Rows are points. The last column is the point's height on a tilted bowl or saddle (a function of degree 2), plus a little noise. Count its main directions that bend up, bend down and stay straight.

Points (11 x 3):
array([[-159,  -85, -127],
       [ -90,   39,  -66],
       [  61,  -82,  -83],
       [ 128, -221, -193],
       [ 353, -100, -265],
       [-152,  -17, -106],
       [ -65,    3,  -62],
       [ 111, -126, -114],
       [ 121, -136, -127],
       [ -36,  198,  -83],
       [-343,  154, -275]])
Directions: 0 up, 2 down, 0 straight

Points (11 x 3):
array([[-264,  -41,  -50],
       [ 101, -201, -179],
       [ -51,   15,  -21],
       [-256,  -33,  -52],
       [ 246,  -65, -269],
       [ -59,  114,  -57],
       [  51,  -90,  -72],
       [-138, -101,  -14],
       [ 349,  120, -376],
       [ -35,    3,  -23],
       [-217, -162,  -27]])
Directions: 0 up, 2 down, 0 straight

Points (15 x 4):
array([[-206,  -31, -151,  -38],
       [  98, -156,  -67,  -12],
       [  13,   96,  155,  111],
       [ 126,  101,    5, -133],
       [-322,  190, -283,  280],
       [  70,  139,   18,  -61],
       [-251,  212,   54,  137],
       [ -49, -177,  -37,   25],
       [-234,  285, -241,  381],
       [-164, -180,  -69,  -52],
       [  62, -301,  -78,  141],
       [ -19,  -74,  191,  207],
       [  26,   -7, -119,  -44],
       [ 117,  -58,  132,   62],
       [   3,  241,   78,   86]])
Directions: 2 up, 1 down, 0 straight

Points (18 x 4):
array([[ 108,  308,  114,  257],
       [ 140, -140,  143,  -47],
       [ 178, -399,  115, -135],
       [-139, -233,   39,  143],
       [  47, -276,   37,  -31],
       [ 191, -166,   90,  -46],
       [-252,   29,  276,  350],
       [   1,  124, -113,  115],
       [ -15,  118,  -79,  103],
       [  77,  173, -161,  163],
       [  -8,  190, -134,  143],
       [ -89,  -72,  262,  114],
       [ 143, -196,   16,  -36],
       [  49,  276,  -97,  171],
       [ -60,  124,   27,   97],
       [  21,   47,  -77,   78],
       [-116,  104,  -78,  144],
       [  84,  126, -240,  213]])
Directions: 2 up, 0 down, 1 straight

Points (15 x 4):
array([[-278,    9, -148,   47],
       [ 144, -151,   15,  124],
       [ 144,   55,  -74,  115],
       [ -31,  -63, -170,   80],
       [  83,   50,  211,    9],
       [  42,   51,  -32,   40],
       [-114,  170, -234,  166],
       [ 146,  349,  -72,  223],
       [ 138,  -90, -229,  259],
       [ -73,   61, -243,  131],
       [ -34,   26,  173,   23],
       [ -48, -294,  -94,  125],
       [ 321,  -30, -149,  372],
       [  45,  215,  325,   32],
       [ -49,  -19,   -1,   14]])
Directions: 2 up, 0 down, 1 straight

Points (21 x 5):
array([[   5,   48, -207, -267,  -30],
       [  97,   14,   63, -105,  -70],
       [-223,  -23,  132,  356,  408],
       [ -59, -210,   46,  126,  124],
       [ -77,  -72, -191,   54,  -12],
       [-159,   72,  -65,  -33,  -78],
       [  40,  -96,  158,  -38,  -53],
       [ 153,  111,  -43,   20,  -29],
       [ -37,   24,  117, -132, -145],
       [-281,  -41,   31,  -34,   -9],
       [  16,  107,  215,  190,  -94],
       [ 149, -109,  -35, -316,  241],
       [  13,   42,  142,   -3, -146],
       [ 181,   98, -276,    8,   67],
       [-376, -128,   26,   28,  243],
       [ 293,   -4,  -57,  388,   14],
       [ 109,  286, -111,  -41,  180],
       [  85,   95,  -40,   33,  -68],
       [  26,  -50, -132, -167,  -49],
       [ 128,   15,  217,  -98,  -61],
       [ -66,   74, -508,  186,  292]])
Directions: 2 up, 0 down, 2 straight

Points (25 x 5):
array([[-106,   64,  182,   -5,  -67],
       [-172, -187,  348,  217,  -62],
       [  86,  213,  114,   97,   78],
       [-176,  -12, -107,  -19,   78],
       [-117,   61,  164,   58,  -83],
       [  77, -179,  213, -155,   83],
       [  89,   36, -156,  159,  148],
       [ 130,   75,  112,  183,  150],
       [-121,  107,   44,  106,  -42],
       [  25, -130,    8,   91,  -65],
       [ 253,  -43,  -57,  483,  431],
       [-185,  -30,   26,  -42,    4],
       [ 254,   28, -249,   -5,   15],
       [ -40, -148, -318,   28,   42],
       [  21,  108,  -84, -132,   38],
       [ -49,  143,  139, -183,  -86],
       [-129,  114,   -1, -124,   35],
       [ 186,  -67, -140,  -81, -136],
       [ 278,  111,  159,  -54,  -36],
       [  44, -155,   31,  -47,  -55],
       [  52,  -62, -137,   93,    0],
       [ -34,  142, -299,   -2,  388],
       [  19, -347,  259, -249,  343],
       [ 161,  -24,  120, -149,  -91],
       [ 426,  100, -114,   80,  111]])
Directions: 2 up, 2 down, 0 straight

Points (27 x 5):
array([[ -77,   80,   83,   -6, -100],
       [ 149,  211,   20,  -78, -100],
       [ -99, -272,  279,  -19, -437],
       [  15,  -73, -182,  -97, -100],
       [ -47,   64,  -89,   80, -152],
       [-153,  205, -152,  388,   31],
       [-263, -110,  101,  -49,  -72],
       [ 193,   17,  106,   85,   -3],
       [-121,  102,  124,   -7,  -52],
       [  51,  270,  223,   69,   69],
       [-250,   45,  261, -118,   29],
       [ 117, -108,  -73,   23,  -44],
       [  47,  -22, -115,  200,  -86],
       [ -31,   20,  -37, -197,  -45],
       [  82, -284,    8,   83,  -44],
       [ 256,  258,  200,  -38,  172],
       [ -27, -347, -255,  -62,  173],
       [  97,  108,  -11,  153,  -99],
       [ 104, -194,  184,   -4, -138],
       [-232,  -85, -315,  -69,   62],
       [ 269, -212,  -98,  106,  203],
       [ 135,  130, -174,  -31, -280],
       [ 107,   37, -153,   18, -173],
       [  93,   17, -184, -111, -177],
       [ 280, -256,  -42,   75,  223],
       [ 324,   72,  187,    0,  218],
       [  25,  101,  214, -109,    5]])
Directions: 3 up, 1 down, 0 straight

Points (45 x 7):
array([[-411,  -23,   -5, -195,  -29, -134,   40],
       [ -41,  -52, -168, -508,  -67,  -98, -212],
       [  86,  -81,  153, -213,   30,  150,  122],
       [  40,    8, -124,  -37, -252,  106,  120],
       [ 124,  -12,   42,  -27,  -17,  -33,   75],
       [  68,   14, -174, -126,  -34,  242,   84],
       [ 106, -183,  140,  -19,   72, -102,  220],
       [-347,  -52, -106,  218,   88,   20,   73],
       [  45, -246,   79,   39, -118,  261,  200],
       [  26,   17, -135,  -20,  178,  -15,  -30],
       [  67,  169, -316,  165,  182, -203,   78],
       [ 139, -206,  -47,  -14, -135,   30,  175],
       [-424,   81, -203,   90,   64,  125,  127],
       [ 147, -161,  -13,  150,  -59,   61,   44],
       [ 127,  245,  131,   59,  126,  -87,   75],
       [-325, -182,  -30, -103,   75,    1,  111],
       [  34,  287, -183,  -85,  -19,  -17,   76],
       [ 314,  -67, -113,  222,  103, -268,  302],
       [ -12,  -38, -163,   32,   -2,  149,  -25],
       [-140,  -50, -163,   58,   38,   -3,   30],
       [ -77,  -42, -154, -285, -148, -178,  -12],
       [  11,  -55,   53,  143,  -13,  106,  -43],
       [-319,  -79,   21, -150,  231, -261,  219],
       [ 239,  118,  100, -131, -141,  264,  272],
       [-215,   67,  -39,  190, -185, -123,  160],
       [ 115, -331,   65,   97,   29, -139,  360],
       [  35, -111,  140, -105,  -38, -117,  123],
       [-120,  368,  191, -185,   92,   85,  126],
       [  -2,   19,  -34, -126,   78,   17,   -5],
       [ 158, -215,   30,   93,  -76,  -18,  175],
       [-354, -161,  -46,  -17, -100,  -45,  146],
       [ 241,  258,  -36, -192,   93,  261,   99],
       [  87,  -68, -156,  -11,  187,  179,  -69],
       [  87,  -67,    5, -163,  132,   99,   38],
       [-233,   17,  182,  244,   69,  -79,  123],
       [ 287,   -4, -363,  229,  -21, -164,  129],
       [ -24,  -25,  -76,  197, -125, -106,   75],
       [ -76,   84,  191,  -99, -124,  -81,   80],
       [ 213,   87,  241,   -6,  128,   78,   99],
       [  75,  -56,  198,  -37,  233,  -12,  108],
       [ 211, -163,   61,   52,  -56,  -38,  188],
       [  80,  181, -362, -188, -129, -357,  379],
       [ 136,   84,  -21,  -66,   86,  -27,   21],
       [ -77, -145,  -40,  193, -232, -208,  230],
       [-104,  215,  175, -202, -393,   53,  203]])
Directions: 4 up, 1 down, 1 straight

Points (49 x 7):
array([[ 225,  149,   16, -104,   25,  -82,  167],
       [ 303,   74,  -61,  -95,   59,   -3,  147],
       [ -88,  173, -109,   32,  -10,  -99,   14],
       [-115,  -28,   46,   91,  222,   80,   67],
       [ -47, -131,   14,  -45, -240, -155,  -33],
       [-221,   42, -399, -203,   17,  104, -386],
       [ 139,  128, -118,  124, -240, -106, -142],
       [ -64,   14, -235,  346,  128,   85, -214],
       [-285,  129,   -6,   88,  -39, -155,    1],
       [-287, -220,   16,    9,  201, -241, -173],
       [ 175, -330, -141, -111, -187,  145, -120],
       [ -65,  181,  340,  182,   68,   91,   80],
       [ -84,  -47,  -72,  125,  108, -242,  -28],
       [-106, -263,  237, -235,  -22, -323,  -50],
       [ -25,   -4,  223,  -53, -284,   44,  -42],
       [ 160,   57,  149,  163,  -27, -205,   70],
       [  20,   19,   47,    3, -237,   36,   -4],
       [ 130, -119,  113, -292,   42,    7,   51],
       [  -8, -141,  -40,   36,   82,   -6,   92],
       [ 333,   67,   19,   18,   57,  231,   57],
       [ -91, -228,   52,  175, -416,  -51, -314],
       [  43,   84,  168,   61,   77, -303,  184],
       [ 104,   11, -125,   92,  131,  153,   84],
       [  30,   58,   72,   48,  209,  -11,  173],
       [-112,  160,  -36,   44,   28,   50,   81],
       [-166,  237,  132,  -19,  124,  129,  141],
       [  25,  -80,  -48,  260, -100,  -96, -102],
       [-152,  267,   -4,   86,   30,   -1,   51],
       [  47,  247, -249,    5,  254,  114, -108],
       [ 134,  -95, -297,   94,   -6,  213,   -6],
       [-132,   95, -168,  404,   17, -142, -367],
       [ -68,   -4, -174, -153,   68,  182,  -32],
       [ 312,  275,  193, -188,  -62,  210,  -90],
       [-155,   40,   14,   44,  -35, -155,   75],
       [  34,   60,  119,  -31,  -72,   83,  120],
       [   3,  137,   98,   22, -156,   13,   75],
       [ -58,   63,   41,    0, -332, -194,  -89],
       [-136,   67, -330,  378,   60,   34, -367],
       [ -38,   20,   98,   83,   74,  -71,  146],
       [ -95,  -16, -161,  295,    4,  -27, -143],
       [-158,  178, -136,  -13,   22, -170,  -50],
       [-180, -112,  232,   13,  -50,  -40,   81],
       [ 279,  116,  -91, -270,  140,  -24,   68],
       [-132,  -11,  -49, -186, -340, -124, -165],
       [ -62,  126,  105,  135, -375,  112, -184],
       [-254,  409,  -76,  226,   78,   16, -201],
       [ -30,  104, -390, -219,   45,   81, -319],
       [   1,    1,  116,  -72,  123,   87,  168],
       [  75, -190, -148,  151,  167,  -94,   -4]])
Directions: 0 up, 4 down, 2 straight

Points (48 x 7):
array([[  46, -120, -104,  -29,  103,  307,  -13],
       [-121,  134,  -51,  425,  122,  -18,  206],
       [  -6,  260,   48,   80,   27,   33,   62],
       [  26,  249,  142,  168,  -34,  -49,    7],
       [-354,  108,   64,  -60,   13,  259,  239],
       [  42,   89,  -24, -116,  -79,  149,   54],
       [  -4,    6, -211, -156,  -61,   94,  103],
       [  15,   -8,  -53,  215, -166,  100,  107],
       [ 170,  303,  160, -138, -145,   90,   90],
       [ 202,  153,  -67,   50,   -8, -297, -124],
       [ 223,   31, -104, -160,  -11, -189,  -95],
       [-231,  362,  -69,   61,  -88,  142,  289],
       [  50,  133,   89,  116,  106,   75,   38],
       [-239, -257, -371,    6,   -6,  256,   29],
       [-140,  -94,  247,  172,   76,  107,  174],
       [ 119,   99, -156, -146, -161,  157,  171],
       [  62,   61, -358, -219,  -39,  -89,  286],
       [ 202,  138,    2,  271,   36, -157,   13],
       [ 147,  294,  237,  -96,  149,  -70,  -66],
       [  53, -181,  123, -276,  -82,  136,  -80],
       [  66,  -40,  175, -274,    0,  128,  -62],
       [ 199, -246,   26,  -10,   14,  149,   -2],
       [ 112,   72,  120, -100,  102,  225,   63],
       [  49,  155,  -19,  116,  102,   18,   41],
       [ 308,    3,  133,  -27, -142, -230, -241],
       [  28,   71, -149,  -67, -164,   36,  106],
       [ 100,  -22,    3, -180,  -61,  -62, -103],
       [  78,   86, -276,   76,   19,   17,  159],
       [  71, -198,   41, -322, -192,   27,  -51],
       [ 112, -231, -150,  432,  -41,  174,  252],
       [  -2,  122, -146,  162,   44,   92,   90],
       [  69,  211,  148, -101,  207,  178,  162],
       [  -9, -158,  -97,  -90, -389,  144,  265],
       [ -61,  178, -102,   46,  131,  169,  124],
       [  94,  -38,   52,  -41,  145,  181,    2],
       [ -27, -103,   14,   14,   20,  113,  -16],
       [ -47,   37,  -12,  167,  -97, -121,   63],
       [  11,  195,  -56, -218,  -43,  114,  135],
       [ -57,  381,  143,  -98,   85,    2,  145],
       [  -3,  136,   12,   51,   40,   10,   14],
       [ 279, -220,  139,  153,   39, -147,   30],
       [-327,  223, -168, -272, -119, -216,  478],
       [ 218,  -63,  -48,  202,  298,   13,  192],
       [  94,  -96,  208,  186,   75, -229,    2],
       [ -70, -192, -170,  221,  245,   71,  149],
       [-138,  128,  376, -142,    6,   75,  158],
       [  71, -217, -151,  276, -135, -186,  289],
       [ -49,   39,   38,  -45, -138, -242,  -41]])
Directions: 4 up, 1 down, 1 straight

Points (77 x 9):
array([[ -78, -158, -360,  140,    3,  -57,   35,  -12, -122],
       [ 196,  -42,  125, -170,  101,   91,  -76,  181, -157],
       [  72, -234, -230, -506,   88, -261, -201,  250,  163],
       [  30, -144,  -73,    8,  119, -130,   36, -288,  105],
       [ 315,   25,   70,   54,  -30,  199, -145,  279,  -87],
       [ 234,  -20,  266, -173,  226,   87,  322,  123, -194],
       [ 109,   71,  -12,  111,  234,  106,   16, -119,   66],
       [  87,   68,  -52,  -43, -118,  -50, -199,  -78,  -32],
       [ 239,  255,  180, -154,   17,  103,  -79,  -74, -253],
       [ 188,  109,   87,  129,  238,   17,  -12,  -60,   19],
       [-115,   52, -144,  -12, -104,  328,   99,  101, -132],
       [ -35,  114,  -19,   28,   29, -129,  104,  376,   21],
       [-126, -222,  192,  -16,   57,  177, -209, -111,  -97],
       [ 214,  253,  134,   90, -465,  -55,  -62,  110, -415],
       [ 255,  -67,  125,  -90,  106,   78, -113,   20, -112],
       [  64, -249,   57,  -47, -143,   27, -146,  -56,  -97],
       [ 105, -115,    7,  -75,   40,   -4,   11,  -98,   30],
       [-128,  -12,   -1, -174, -296, -221,  285,  192,   22],
       [ -95,   55,   83, -200, -346, -135,  -84, -196, -277],
       [  95,  250, -109, -187, -158,  -31, -136, -259, -118],
       [  68,    7,  -47,  250, -220,  184, -255,  230,    9],
       [  -5,  206, -145,  184, -200,    6, -115,   46, -136],
       [  74,  -58, -222, -182,   41, -164,   70, -108,  247],
       [  11,   10,  -12,  292, -151,   38,    3, -209, -172],
       [-307, -234, -105,  -36,  354,  -17,  197, -238,   92],
       [ 130, -132,  105,  -27,   86,  157,  130, -105,  -75],
       [ -80,  -65,  111,  154,  221,  117,  213,  272, -194],
       [ 212,  -21, -176, -154,  101,  -88,  -14,  130,  150],
       [ 159,   64, -156, -130,  -17,  177, -105,  -90,   55],
       [ -64,  -23, -150,  -27,   42,   65,  184,  -95,   52],
       [-185, -272,  -16, -281,   96,  128,   41,  -31, -104],
       [-104,  -36, -163,  195, -114,  103,   84,  220, -173],
       [ -43, -152, -233, -188,  205, -198,   81,   42,  334],
       [   4,  -57,   37,  111,  128,  -29, -203, -175,   34],
       [ 172, -266, -130,  -12,  299,  216,  132, -101,  -89],
       [   6,   95,   77,   69,  309,   74,  389, -166,   48],
       [ 160,  -88, -173,  -79,   -7,  134,  138,  -66,   29],
       [ -49,  -50,   46,  -87,  143,  153,  257,   94,  -67],
       [ -74,   65,   21,  -18, -197, -219,   42,  229,  -31],
       [ -61, -310,   90,   43, -330,   96,  -37,   12, -202],
       [ 221,  137,  -87, -312,   68, -123,   67,  251,  165],
       [  38,  241,  207,   28,  -88,  117, -276, -177, -200],
       [ -52, -137,  178, -236,  150, -247, -160, -131,   53],
       [  56, -216,  332,  226,  -24,   55,  -25,  -27,  -98],
       [ -81,  -31, -189,   71, -145,  -79,    0,  125,  -43],
       [  17,  107,  205,  154,   13, -187,   35,  -57, -136],
       [  68, -115,  -31, -160,  131,  104,   11,  -39,   20],
       [ -34,  -53,  -17,  -17, -109,   37,  -57,  167,  -20],
       [ 103, -107,  175,   98,  -19,  122,  -10, -162,  -73],
       [ 309,   10,  297, -243, -111, -254,  -83,  -86, -476],
       [  60, -206,  -63, -167, -274, -241, -178,  -79, -124],
       [  10,   91,  -24,  149,   72, -100,  -98, -232,  -29],
       [  71,  284,  234,  226,  198,  121, -221,  176, -186],
       [  57,  -17,  -31, -144,  -99,   68,  -99,  234,  -25],
       [-148,  -33,   18,  118,  168,  190,  255,  167, -201],
       [ 134, -189, -210, -170, -249, -114,  -48,   45,  -32],
       [ 154,  157,  -92,  233,  309, -135, -159, -183,    1],
       [ -23,  525,  134,  -55, -114,  134, -106,   45, -340],
       [-143,  133,   30, -335,   48,  141,  -58,   23,  -20],
       [ 457,  -80,   -8,  129, -226,  116,  141,   33, -117],
       [  27,  -32,  -29,  -17,  164,  108, -109,  250,  -62],
       [ 190, -209, -397,   59,   56,   82,   55,  244, -133],
       [ -56, -263,   88,   95,   25,  276,  -42,  183, -231],
       [ -89, -251, -244,  -73,  102, -107,   10,   49,   74],
       [ -94, -103,   63,  -56,  213,   10,  -19,  140,  -10],
       [ -28,  231,   30,  186,  -60,   11,  178,   79, -151],
       [  63, -217, -155,  145,  306,  150,   84, -217,  -12],
       [  84,  186, -161,  149,  -26,  -94, -198,   91,  -59],
       [-200,   97,  175, -105,   64, -106,   63,  169,   -3],
       [-314, -134,  -24, -186,  -28,  438,  173, -161, -395],
       [   1,   32, -191, -113,  115,  104,  -33,  -87,  135],
       [   9, -221,   96, -104,  -73,   28,  -25,  -98,  -86],
       [ -83, -230, -128,  -92, -314, -100,  -28,  -85, -128],
       [  -6, -257,   -4,   45, -283, -184,   83,  -23, -162],
       [ -26, -211, -103,  -58,  206,  195,    8,   78, -125],
       [ -87,  -61,  175,  -79,   25,  110,  110,  245, -151],
       [ -46,  -36, -148,  -22,   13,   91, -180,  100,   24]])
Directions: 1 up, 4 down, 3 straight

Points (71 x 9):
array([[  -1,   -6, -143, -151, -366,   72,  161,  165, -134],
       [-153,  -51,   79,  118,   69,  -37,   16, -148,  -89],
       [  89, -122,  117,  103, -100,  126,  -76,  275, -188],
       [ 257,   58, -260, -218,  135,  -34,  -46,  -61,  -85],
       [-255,  -56,   25,    6,  146,   54,   37,  -62,  -98],
       [ 135,  121,  167,  192,   57,   86,    5, -126,  -45],
       [ -53,  294, -130,   13, -126,  -88,  196, -143,  -66],
       [  53,  -18,   47,   52,  -87, -120,  163, -103,  -64],
       [-200, -188,  106,  -54, -256,  197,   45,  169, -155],
       [ 197,  -37,    8,    3, -198, -302,   71, -193, -134],
       [  11,  150,  135,   95,  250,  264,  -36,  -95,  -85],
       [  96,   -6, -308,  111,  -56,  154,   40,  220, -146],
       [ -67, -131,   61, -498,  121,  -40,  -40,    6, -158],
       [ 217,  366,   -5,   66,   42, -161,  184, -227,  -85],
       [ 163, -125,   -8, -115,  368,  -19, -159,  -22, -159],
       [-187,  -76,   75, -233,  -52, -320, -259,  162, -197],
       [ 332, -212, -119,  -19,  -37,   10,   75,  -37, -183],
       [ 304, -205,  350, -118,  -27,   15, -145, -131, -223],
       [-169,  167,   42, -281, -339,   53, -160, -293,  -80],
       [-164,  171, -157, -128,  162,   33, -165,  -46,   -9],
       [-300,  -15,  222,  189,  223,   37, -139,  -23, -234],
       [  28, -145, -114,   80,  158,  -82,   24, -267, -130],
       [-111, -120, -244,  235,  -63,  178, -106, -149, -140],
       [-326, -326,  304,  235,  140,  222,    4,  -37, -407],
       [ -44,  -39,  -16,  -96,  179,   47,  -55,  -12,  -35],
       [-148,   91, -145,   17,  157,   36,   47, -169,  -56],
       [-237,  151,  188, -206,  260,  104,  -43, -122,  -93],
       [ 143, -304,  127,  -34,  -43,  -77,   50,   91, -210],
       [  83,  264, -125, -314,  -29, -233,  168,  275, -276],
       [-169, -307,  316,  -25,   32, -368,   75,   -1, -377],
       [ -45,  117,  -28,  -48,  -65,  -92,  190,  283, -176],
       [  -4,  161,  226,  -40, -238,  217, -132,  249, -118],
       [ -67,  -23, -116,   60,   11, -213, -159,   88, -100],
       [  -1,  138,  -27,  -28,   48,  -21,  -33, -177,   12],
       [-186,  118, -175, -220,  179,  -40,   78,   85,  -91],
       [-133,   74, -180,   85,   68,  122,  114,   77,  -90],
       [  14,  -46,  140,  139,  -26,  103,  127, -128,  -58],
       [-143,  209,  -83, -135,  114,  -54, -261,   14,  -13],
       [  53, -120,  251,  127,   13,   45, -278,  153, -195],
       [ -60,   16,   32, -166,   56,   60,   61,   63,  -33],
       [-220,  227,   27,   22,  115, -163,  343,  -32, -202],
       [  33,  351,   72,   39,  112,  218, -294,  -97,  -45],
       [  -1,  -53,  278, -106, -444,  -56,  229,  112, -204],
       [ 137, -152,   94,  -15,  -41, -120,   15,  -16, -106],
       [ 104,  128, -165, -127,  330,    2,  -33,  137, -121],
       [  13,  -14,    7,   20,  109,   60, -234, -152,  -36],
       [-170,  106,   67,  -10,  100,   28, -178,  148,  -62],
       [  70,   -8, -274,  119,  204,  -20, -148,  -88,  -91],
       [ -52,  -39,   98,  194,  -12,  -73,  151,  -45, -112],
       [ -85,  -33,   14,  -70,   -7,  130, -124, -213,  -12],
       [-157,  125,  133, -378,  395,  127,  -75,   -9, -160],
       [ -60,  117, -388,  142, -173,   15, -275,  360, -157],
       [-182,  -99,    0, -190,  115,    1,  272,  136, -182],
       [ 372, -229,  178,  207, -163,  218,   -1,   76, -328],
       [  78,   74,   16, -115,  -28,  200,  -34,   34,  -10],
       [-136,   38,   79,  -62,   93, -221,  233,   62, -172],
       [ 110,  -84,  295,  -41, -190,  -68,  238,  -38, -116],
       [-283,  184, -114,  -83,   -5, -126,   45,  -59,  -78],
       [ 233,   77,  -88,  -80, -157, -266,  112,  -16, -137],
       [-112, -118,  110, -284,  -34, -127,    5,  -85,  -93],
       [ -21,  -52,  301,  -42,  161, -125, -134, -102, -120],
       [ 227, -133,  196,   40,  154,   15,  241,   11, -197],
       [  73,  -62,  -23, -174,   56, -400, -104,  234, -252],
       [ 291, -195,   87,  130, -145, -295,  -90,  252, -364],
       [ -15,  -77,  -57,  -48,   74,    4,   56,  -96,  -37],
       [ -21,  154,  -21,   42,   -1,  111,  -72,   39,    0],
       [  39,   -4, -150, -213, -117, -144,   48, -163,  -52],
       [-123,  152,   39,   19, -156,  299,  -50, -104,  -23],
       [ 155,  332, -104, -187, -262,  -79,   85,   -7,  -93],
       [-159,   -8,  -31,   98,   18,   26,  -69,  -11,  -50],
       [ -78, -209,  133, -232,  160,  -54, -107,  166, -170]])
Directions: 0 up, 7 down, 1 straight
